Each row of a before or after table is a point. One or more steps were done to the points. Then noise was added and the rows were shuffled. The steps act on columns, c1 being the first. Name the steps. A step turns or swaps two columns, mirrors them in a line or flattens them onto one, adds a multiple of one to another, or multiplies or shifts one. Angles are multiples of 10 degrees, from the lower column toward the higher: turns from -170 to 170, lines from 10 to 170 but not 90. Use the fewest steps. Two steps may share a column if one is a turn and the other turns, adds or multiplies; they go together, in the order done. Otherwise the lowest column goes first.
(in the rows, 128 means zero)

Before:
[[165 142]
 [ 85 137]
 [173  83]
 [109  57]
 [149 149]
 [175 101]
 [173 120]
 [117 166]]
After (8 x 2):
[[ 89 102]
 [113  92]
 [127  99]
 [161 107]
 [ 97 192]
 [165 156]
 [ 70 122]
 [ 63 134]]
Steps: turn c1 and c2 by -140 degrees

Before:
[[133 101 135]
 [179 103 137]
 [157  83 138]
 [106 139 101]
 [115 180 125]
 [121 179 111]
 [ 51 134  86]
 [ 87 134  66]]
After, 8 rows:
[[ 81  96 109]
 [133 193 145]
 [125  92 122]
 [141 195 134]
 [103  69 113]
 [146 142 158]
 [196 137 182]
 [158 135 196]]
Steps: turn c1 and c3 by -170 degrees; multiply c2 by 1.3

Before (12 x 4):
[[ 98 146 103 145]
 [172 166 151 150]
 [163 149 123  81]
 [ 84 162 126 135]
 [100 140 106 110]
 [168 115 127  93]
 [174 112 124  85]
 [152 101 107  79]
 [149 100 116 104]
 [106 150  97 124]
 [164 146 159 172]
 [195 125  97  86]]
After (12 x 4):
[[ 83 184 136  84]
 [109 162 146 128]
 [199 123 119 244]
 [176 101 101 211]
 [169 189 125 140]
 [100 146 132 129]
 [162 163 100 205]
 [148  83 124 174]
 [163 156 132 114]
 [153  82 115 211]
 [ 99 154 155  96]
 [170 102 106 193]]
Steps: turn c3 and c4 by -140 degrees; add 1 times c1 to c4; multiply c2 by 1.6

Before (12 x 8):
[[104 115 143 148  89 224 141 122]
 [ 90 113 143 145 127  92 111 167]
 [124 119 159 108 155  99  83 116]
 [119 159 127 138  91 206 151 136]
 [ 98 142 201 138 126  89 113 127]
 [128 130 134 135  64  98  79 109]
 [190 128 146 182 122 104 131 143]
 [127 120 136  89  63 209 177 145]
 [172 115 173 187 106  83 153 126]
 [172 178 155 190 144  66 167 141]
 [113 134 126 135 101 214 199 104]
 [ 77 102 129 115 119  88  98 105]]
After:
[[138 134 118 157 210 103 157 120]
 [160 128  89  99  91 112  89 151]
 [140 126 118 136 217 118 220 152]
 [ 73  82 165 153 106 115 133 113]
 [ 93 126  60 145  90 119 110 129]
 [139 107  88 121  93 119 106  89]
 [ 79  99 142 204  65 131 181 116]
 [107 140 105 108  95 150  69 139]
 [124 122 126 132 112  58  65 147]
 [121 158 121 105 220  78 192 110]
 [ 64  70 134 146  87  98 162 131]
 [132 102  99 126 228 107 144 134]]
Steps: turn c1 and c3 by 130 degrees; turn c2 and c4 by 60 degrees; mirror c5 and c6 in the line at 50 degrees; multiply c7 by 1.3; multiply c8 by -1

Before:
[[130 120 119  85 150 122 109 112 144]
 [121 104  98 160 159 193 153 114 145]
 [118 107  99 128  68 151 155 151 132]
 [119 106 106 135 144 115 152 120 145]
 [129 117 115 161 157 155 142 127 146]
 [123 141  96 152 143 155 109 120 145]
 [163 103 119  96 156 119 156 162 136]
 [133 109 134 159 135 128 147 118 141]
 [117 133 126 144 159 142 139 119  94]
 [120 156 107 154 116 162 157 114 117]
 [147 104  98 142 119 134 138 116 130]
 [132 101  98 141 155 119 115 115 139]]
After, 12 rows:
[[125 133  97 251 186 189  93 115 148]
 [130 137 105 113 179 108 106 116 140]
 [129 149 120  90 116 152 111 112 142]
 [134 132 100 146 183 128 135 113 129]
 [127 136 137 146 135 104 113 118 139]
 [125 171  94 182 151 146 119 116 147]
 [133 130  94 122 155 107 104 115 140]
 [129 146 112 193 149 136  97 130 148]
 [123 162 125 160 131 129  95 117  95]
 [126 186 103 197 191 155 130 115 119]
 [122 137  99 158 219 156 172 152 129]
 [148 131 120  91 160 145  91 161 135]]
Steps: multiply c1 by 0.4; shift c2 by 30; turn c5 and c7 by -110 degrees; add -1.5 times c3 to c5; multiply c6 by 2; turn c4 and c6 by -50 degrees

Before:
[[136 141 117 117 123 109 140 130 144 120 130]
 [115 122 124 103 114 137 117 138 103 135 168]
 [151 136 120 103 114 143 136 139 109 130 114]
 [104 124 114  99 136 130 124 127 136 142 151]
 [153 127 138 152 163 123 112 146 109 132 165]
 [126 136 169 114 126 134 120 131 119 120 159]
 [141 137 126 182 118 141 132  98 124 169 134]
 [146 123 130 101 163 118 116  61 126 131 156]
 [145 117 139 104 161 135 151 135 146 145 166]
 [121 153 138  99 142 118 125 134 110 157 152]
 [151  98 155 134 156 118 136 138 133 124  75]
 [126 140 134 107 170 151 124 129 126 113 134]
 [126 102 122 187 172  94 249 133 117 148 159]]
After:
[[121 133  95 131 117 107 139 115 147 142 125]
 [135 142 104 126  99 134 139 121 111 121 100]
 [106 139 117 154 107 151 130 103 106 157 144]
 [101 136 102 129 101 138 117 136  95 129 158]
 [ 86 130 121 164 124 145 149 139 150 135 134]
 [121 129  95 146 103 146 122 134 137 128 154]
 [ 83 145 114 146 165 130 111 133 103 138 124]
 [164 135 133 148 148 121 133 158 136 136  82]
 [123 130 112 175 134 132 126 119 125  99 128]
 [ 96  60 110 173 120 120 117 124 124 138 125]
 [107 136 149 134 114 122 119 114 118 117 143]
 [113 102 106  87 174 166 131 119 125 139 115]
 [103 130 101 132 203 128 245 155 159 166 148]]
Steps: mirror c1 and c11 in the line at 120 degrees; turn c2 and c8 by -80 degrees; shift c3 by -20; mirror c4 and c5 in the line at 60 degrees; turn c6 and c10 by -60 degrees; add 0.3 times c7 to c9

Before:
[[ 94  87  87 101 122  83  94 183  77 119 151 116]
 [ 86  68  62  54  83  81  86 119 141 192 133 132]
 [168 148 135 107 103 171 107 189  72 127 160 160]
 [ 78 159 120 110  87 134 145 119  71 122 147 122]
 [136 127 187 130 123 148 109 129  79 127  83 168]
 [ 95   7  78  88 154 111 139 117 185 181 119 175]
 [164 121 134 153 139 156  85 117  64 116 157 165]
 [179 179 154 163 131 161 111 129 114  80  93 180]]
After:
[[158 130 150 125 113 167 156  92  81 120  88 154]
 [115 128  49 188 200 133 151  91 138 160 170  81]
 [116 131  72 151 173 175 133 144 165  92 164 112]
 [166 131 171  80  83 180 136 116 119 134 136 159]
 [108 129  80 167 120 114  88  78  95 133 129  83]
 [114 128 186 100 131 166 135 110  98 134 158 150]
 [ 82 129 105 152 129 119 129 147  86 170 126 134]
 [160 126 153 165 130 161  77  89  90 153 117 173]]
Steps: turn c1 and c3 by 20 degrees; multiply c2 by 0; turn c4 and c11 by -140 degrees; turn c5 and c10 by -100 degrees; swap c6 and c12; turn c7 and c8 by 110 degrees; multiply c9 by 0.7

Before:
[[141 144 139 122 120 178  98 173 119  77 139 157 122 123  98 135  89  81]
 [ 92 117 199 180 128 102 142 151 110  64  93 150 134 120 161 132 105 135]
 [ 96 149 132  88 136 117 131 133 139 144 144 146 136 121  97  91 141 159]
 [164 108 150 131 144 136 112 153 115  66 146 177 108 112 141 144 102  82]
 [153 155 143 112 136 117 110 136 155 128  99 130 122 128  83 104 156 156]
 [112 147 119  88 158 130 121 118 127 145  87 134 140 131  95 103 160 120]
 [121 109 184 130 124 165 132 162 128  96 153 153  88  90 110 165 111  59]
 [119 110 186 166  96  90 102 138  75 115 109 168 144 143 133 129 102 133]
 [105 165 128  89 161 101 126 105 146 135 106 130 121 114  71 132 119 149]
 [103 153 165 162  93  94 100 127  95  96 117 146 119 118 162 125 125 122]
 [133 140 113  87 124 125 133 133 125 122  93 133 140  87  91 126 142 158]]
After:
[[103 153  71 133  92  94 101 126 110  96 116 125 116 125 154 110 124 123]
 [133 140 156  95 124 125 133 133 133 122  92 125 111  89 136 122 149 158]
 [163 108 109 122 144 137 113 152 112  67 146 144 102 129  71  80  87  82]
 [112 146 154  97 158 131 121 118 127 145  87 103 138 124  82 122 178 119]
 [119 111  47 122  95  91 102 137  96 116 109 129 150 128 140  89  86 134]
 [105 164 165 109 161 100 127 104 115 135 106 132 113 122 103 127 113 149]
 [ 92 117  60 156 128 102 142 151  78  64  92 132 128 117 172 107  90 135]
 [121 109 107 130 124 165 133 163  75  95 153 164  73 126   6 103 101  59]
 [154 155 152 133 136 118 111 137 104 129 100 104 123 131 126 126 173 155]
 [141 143 122 119 120 178  99 173 119  76 139 136 120 128  28  99  65  81]
 [ 95 149 158 104 137 117 131 133 112 144 144  91 129 117 143 109 148 158]]
Steps: turn c4 and c9 by -40 degrees; turn c3 and c9 by -110 degrees; turn c12 and c16 by -90 degrees; turn c13 and c14 by -40 degrees; add 1.5 times c18 to c15; multiply c17 by 1.6

Before:
[[139 127 127 101 116  84 154 143 133 119 115 171 136 117  88 156 159 114
  132  93]
 [128 148 158  86  99 110 137 119  96 117  85 147 148 107 147 115 153 144
  100  93]
 [139 151 176 140 152 113 144  90 161 154 149 110 111 131 138 127 135 149
  118 135]
 [133 187 164 173 153 109 145 116 150 170 125 111 124 121 152 123 100 119
  133 127]
 [141 117 140 126 154 104 114 122 156 154 154 123 154  80 150 144 140 109
  147  97]
 [118 168 148  88 118 136 130 148 114 165  78 171 123 127 133 108 165 142
  107 145]
 [182 131 152 142 135 110 114 140 142 122 161 126 130 106 156 122 150  87
  135 103]
 [165 132 144 107 152 131 146 153 137 135 150 103 155  95 117 147 154  85
  121  87]
 [174 142 159 133 157 120 121 130 168 115 140 141 165  87 119 138 129 114
  124 109]
 [125 151 169 146 166 122 114 101 117 144 120 123 102 115 122 137 115 115
  125 138]
 [104 181 140 102  96 143 166 130  94 130  86 177 114  85 121 124 186 148
  122 138]
 [101 156 118  94 110 137 164 155  88 132  92 176 103 104 106  89 143 175
  112 131]]
After:
[[161 131 166 168 152 130 150 170 148 147 115 104 155 133 128 129 153 165
  149 153]
 [119 188 216  88 154 109 131 127 121 169 106 112 124 115 157 128 100 133
  137 152]
 [100 156 104 156 111 137 169 162  99 122 174 178 104 139 127 128 144 102
   85 110]
 [142 125 127 168 116  84 172 144 113 123 126 171 135 137 107 129 158 136
  140 145]
 [120 151 231 107 165 124 120 125 123 140 142 123 100  97 116 127 114 139
  133 128]
 [127 151 249 114 151 112 139 108 144 155  91 111 111  96 145 129 136 118
  107 128]
 [131 117 158 144 154 103 104 166 147 156  96 123 154  97 142 129 140 129
  154 154]
 [103 169 178 155 118 136 129 140  82 160 151 170 123 146 133 127 165 132
  102  94]
 [181 132 189 128 136 110 102 153 157 141 108 126 129 127 146 129 150 155
  158 157]
 [130 147 201 182  99 110 127 141  92 117 168 147 147 111 149 128 153 133
   96 137]
 [105 179 157 147  97 142 165 167  94 121 169 178 115 109 140 126 186 116
  112 106]
 [176 142 206 134 157 120 127 165 134 130  86 142 166 110 117 128 130 142
  134 146]]
Steps: turn c1 and c10 by 20 degrees; multiply c3 by 2.5; turn c4 and c20 by 150 degrees; turn c7 and c15 by 30 degrees; turn c8 and c14 by 60 degrees; turn c9 and c11 by -100 degrees; multiply c16 by 0; mirror c18 and c19 in the line at 110 degrees

Before, 13 rows:
[[103  97 130 194 129  94 103  95 173 113 157  96 132 125  90 113 140 152
   73 150 114 171 107 138]
 [142 109 120 111  90 195  85 159 109 136 109 156 126 138 124 162 169 142
  148  82 130 140 104 111]
 [ 69  87 159 137 126 122 137  66 128 130 169 105 160 108 151 137 101 127
  123 119  81 123 141 171]
 [128 144  66  84 128 173  84 158 148 155 100 166  97 124 133 151 134 126
  125  83 151 106 106 141]
 [128 183  95 104  92 169 175 157 137 175 105 145 165 114 132 165 180 117
  187  99 149 114 143 132]
 [149 102  96 114 122 127  62 137 166 132 116 117 127 149 100  99 156 144
  132 157  85  98 106 112]
 [169 148  89 120  78 131 106 153  90 179 121 146 112 109 133 167 133 126
  181  85 167 108 115 110]
 [107 116 156 175 145 129 154  86 105 103 138 109 146 125 184 189 113 136
  102 169 108 118 134 164]
 [ 84 128 132 170 108 123 118  82 136 100 175 130 140  94 115 137 127 144
  124 186  96 139  54 141]
 [ 74  86 157 133 172  86 127  62 119 107 151 141 151 129 152 195 134  87
  138 155 102 157 143 167]
 [164 129 124  81 103 163 108 163 122 145 104 143 120  87 151 114 143 107
  137 123 161 146 105 112]
 [114 143 100  97 122 132  84 171 128 116  64 109 125 142  96 123 121 124
  143  90 111 131  94 104]
 [ 89  84 109 141 138 111 130 104 102 111 154 139 197  77 156 191 115 131
  100 149 103 139 143 140]]
After, 13 rows:
[[168 149  89 120 161 131 106 154  90 180 125 146 133 121 133 167 133 127
  180 185 146 162 116 111]
 [143 110 120 113 167 195  86 127 110 135 120 157 124 136 122 161 169 140
  148 173 149 194 105 110]
 [129 144  65  84 172 172  84 159 147 155 117 166 123 140 132 151 135 127
  125 136 136 168 107 140]
 [ 84 128 132 170  68 123 119 102 137 101 146 129 147  96 116 138 125 143
  123 137  95  49  54 142]
 [103  97 130 192 107  93 103  77 174 114 139  96 131 125  89 114 140 151
   72 124 144  97 107 137]
 [ 70  87 158 137 137 122 137 112 127 129 145 104 145 100 152 136 100 125
  123 131 121   8 141 171]
 [147 103  96 114  98 126  63 159 167 132 122 117 118 143 101 100 157 145
  131 129 111 125 106 112]
 [113 143 100  98 164 133  85 139 127 116 103 108 122 139  95 123 120 125
  143 141  96 211  95 103]
 [128 183  95 105 152 169 176 152 137 175 118 147 144 101 132 165 179 117
  186 167  95 172 144 132]
 [108 114 156 175  92 129 154 122 106 103 132 109 134 118 185 190 113 135
  103 105 120  42 133 164]
 [163 129 124  81 129 164 107 123 122 146 119 143 143 102 152 115 144 108
  137 153 159 206 105 113]
 [ 75  85 157 132 109  87 127  79 118 108 137 142 133 119 152 194 134  86
  140  81 145  23 142 168]
 [ 90  83 108 141 109 110 130 109 101 110 138 137 166  60 157 192 115 131
   99 116 146  92 143 140]]
Steps: add -1 times c2 to c21; mirror c5 and c20 in the line at 140 degrees; turn c8 and c22 by 70 degrees; multiply c22 by 2; multiply c11 by 0.4; flatten c13 and c14 onto the line at 120 degrees

Before (11 x 48):
[[137 100 148 124 149 119 124 148 104  98 104 107 120 144 132 122 118 133
  101 138 131 109 123 140 147 106 122 136 119 134 154 127 151 105  91 151
   68 154 112 120 140 110 146  67 116 196 137  98]
 [ 36 128 127 137 123  73 114 114  99 107 123 150 141  61 114  72 128 172
  143 225 131 101 125 124 149 124 125 139 129 171 104 132 132 118 149 143
  139 123  76 144 119 139 138 115 130 134 171 102]
 [124 118 121 130 157 141 132 111  99 103 109 148 139 128 141 108 139 130
  140 115 103 112 104 143 132 113 125 142 132 133 107 171 137  99 154 148
  131 139 117 107 142 143 143 142 118 164 163 119]
 [132 111 143 118 114 113 127 120 104 101 135 129 130 142 156 119 134 134
  135 122 128 148 104 140 122 107 132 115 143 159 111 139 138 172 127 159
  149 154  83 131  52 144 142 155 111 139 143 219]
 [127 109 124  88 155 127 117 118 109 112 136 141 127 134 109 121 132 123
  114 132 142 111 118 133 119 190 127 122 132 106 129 123 148  95 140  86
  114 141 115 133 117 114 142 145 106 118 166 102]
 [132 130 133 104 155 141 127 142 161 139 118 144 124 146  90 136 102 128
  144 122 123 102 125 135 117 115 132 104 139   7 106 162 145 139  81 154
  132 125 102 133 144  79  26 141 167 128 124 132]
 [123 148 123  95  78 110  89 129 102 107 143 141 148 144 144 114 141 131
  143 168  83 111  19 132 132 109 138 110  81 178 213 175  64 100 147  58
   96 128 147 147 144 146 140 132 127 118  55 100]
 [122 137 149 137 141 134 130 182  98 113 124 136 143 141  92 111  88 179
  133 109 124 139 121 143 156 119 127 145 141 173 127 150  51 106 137 139
   51 144  86 129 133 156  87 155 106 128 131  99]
 [106 106 147 118 124 107  96 147  96 148 127 145 141 127 134 128 126 126
  108 131  69 103 112 144  76 105 129 128 143 173 108 138 129 100 136 155
  113 152  98 143  90 154 130  82 177 115 171  97]
 [129 127 129 135 144 126 128 114 112  98 106 114 150 151 146  90 139 144
  134 108 134 159 108 125 116 104 145 145 150 112 119 122 134 110 115 127
  109 130  77 136 138 153 145 136 111 117 166  96]
 [139 120 123 104  80 113 127 148 134 111 104 128 137  99 135 121  56 153
  146 169 137 102 127 139 154 217 133 122 132 152 105 138 137 130  78 148
  124 120 173  74 120 142 118 112 137 118 134 101]]
After:
[[137  94 149 118 149 117 125 150 106  98 116 104 124 144 130 122 119 132
   99 138 133 111 113 127 147 107 126 135 119 157 154 126 161 103  91 152
   66 151 114 119 125 146 146  67 116 193 134 137]
 [104 106 144 127 124 109  99 146  98 149 133 145 145 128 122 128 125 117
  109 132  70 105 104 155  74 105 129 128 139 157 109 140 136 103 134 156
  116 151  97 143 106 107 133  80 175 112 175 175]
 [ 34 126 125 143 123  74 110 112  98 108 124 146 135  60 120  72 127  84
  142 228 131 100 133 129 150 124 127 138 129 154 103 134 131 118 148 142
  137 121  78 146 125 140 137 113 134 132 172 170]
 [130 125 135 108 154 139 126 143 160 137 119 144 137 146 110 136 102 154
  144 121 123 102 153 124 116 117 133 104 138 123 108 163 145 139  80 156
  131 124 102 130 128 173  26 141 165 127 124  10]
 [130 119 130 146 144 126 127 113 112  98 103 114 143 148 124  89 138 100
  133 109 132 157  93 124 114 105 143 148 151 160 118 119 133 108 114 126
  109 131  79 135 134 115 148 136 112 117 166 111]
 [121 135 150 141 143 136 131 182  95 110 122 135 139 139 108 113  88  69
  132 109 124 136 151 135 158 114 126 145 141 157 128 150  49 106 135 137
   53 144  85 131 123 133  88 155 105 124 132 172]
 [124 110 121 135 156 143 130 112  98 105 113 149 135 129 119 108 140 120
  139 116 102 115  99 128 134 114 124 145 131 138 106 171 140  96 153 146
  132 138 117 107 127 116 143 143 117 161 164 134]
 [140 111 125 111  81 112 128 148 133 111 108 126 145  96 111 120  55 100
  145 169 136 103 163 136 152 217 130 120 132 155 105 140 139 129  79 150
  122 117 175  71 120 126 117 111 140 116 135 151]
 [131 117 145 122 118 114 128 117 105 100 141 129 135 142 122 121 134 115
  135 122 127 149  82 177 120 108 133 116 143  39 112 141 145 172 126 160
  150 157  84 130  93 117 144 155 109 138 144 159]
 [128 111 121  93 156 126 117 119 108 112 142 143 147 133  92 121 133 137
  114 128 138 112 165 136 117 186 128 122 129 152 130 121 154  96 139  87
  116 141 114 133 119 140 138 148 105 119 165 106]
 [122 150 125 110  79 108  89 130 102 105 135 140 161 145  46 115 142 115
  143 168  82 111  52 122 131 109 138 112  81 157 214 176  55  99 148  58
   95 127 144 143 132 116 143 131 127 121  54 180]]
Steps: add -0.3 times c2 to c33; turn c2 and c11 by -20 degrees; turn c4 and c13 by -30 degrees; add -0.5 times c26 to c15; turn c15 and c23 by -60 degrees; turn c18 and c42 by 150 degrees; flatten c24 and c41 onto the line at 140 degrees; turn c30 and c48 by 90 degrees
